Each row of a before or after table is a point. The points were changed in one or more steps. Then noise was added and the rows were shuffled. The steps act on how far a point lies along the listed directions, d1 being the first. What was done? A step turns or swaps two directions, mirrors them in a line or flattens them onto one, adds a multiple of one to another, or multiplies one. Angles are multiples of 10 degrees, from the lower direction toward the higher: turns from -170 to 170, lines from 10 to 170 but not 90. Use the fewest steps. Two steps may share a direction if one is a turn and the other turns, adds or multiplies; they go together, in the order done. Otherwise the lowest direction goes first.
In the rows, zero is written as 128.

Directions:
(1): [156  73 171]
(2): [ 75  81 102]
(3): [ 82 149 184]
Before (9 x 3)
[[165 101  82]
 [175 111 138]
 [ 96 157  53]
 [ 96 150  73]
 [137 119 159]
 [157 150 138]
 [153 141 199]
 [166 147 146]
 [145 133 100]]
After (9 x 3)
[[ 80 195  36]
 [158 109 225]
 [143 146  95]
 [189  90 162]
 [144  98 174]
 [165 141 158]
 [176 103  90]
 [154 152 144]
 [ 75 215   8]]
Steps: multiply d1 by 2; turn d2 and d3 by -10 degrees

Directions:
(1): [ 94 100  55 111]
(2): [180 103 129  63]
(3): [163 196  85 129]
Before (14 x 4)
[[135 141 149 148]
 [135  63 125  89]
 [135 156 151 151]
 [111 122 162 132]
 [140 174 135 154]
 [134 161 126 140]
 [129 141 108 134]
 [130 106 139 110]
 [140 138 120  96]
 [130 149 111 135]
 [131 157 117 138]
 [166  87  95  98]
 [142  87 122  98]
 [175 101 147 105]]
After (14 x 4)
[[113 141 155 170]
 [109 182 149 195]
 [117 165 127 161]
 [121 157 121 151]
 [107 158 160 182]
 [238  62  90  15]
 [124 151 111 146]
 [154  94 133  75]
 [197  37 108   7]
 [177 129 121  54]
 [189  66 117  34]
 [ 94 121 157 145]
 [232  61 148  27]
 [116 165 138 166]]
Steps: turn d1 and d3 by 20 degrees; multiply d2 by 3

Directions:
(1): [136  94  83  51 139  82]
(2): [144 149 108 123  27 120]
(3): [ 85 210 154  90 137 101]
(4): [ 36  81 137 130 102 127]
(5): [156  99 217  89 111 129]
Before (8 x 6)
[[153 135 174  60 120 113]
 [131  61  78 118  91 120]
 [164  57 205 118 167 172]
 [103 147 137  97 173 130]
 [127  15 141  89 141 148]
 [200 174 156 111  92 142]
 [150 197 105 106 133 132]
 [ 70 158 110 127 108 108]]
After (8 x 6)
[[195  37 176  80 151 157]
 [249  93 214 105 189 171]
 [218 195 122 116  93 138]
 [107 154 138 103 171 132]
 [127  60 103 127  85 129]
 [ 53 143 130 118 103 112]
 [208 171 173  64 133 123]
 [108 184  79 120 131 134]]
Steps: multiply d1 by 0.7; multiply d5 by 1.6; turn d4 and d5 by 40 degrees
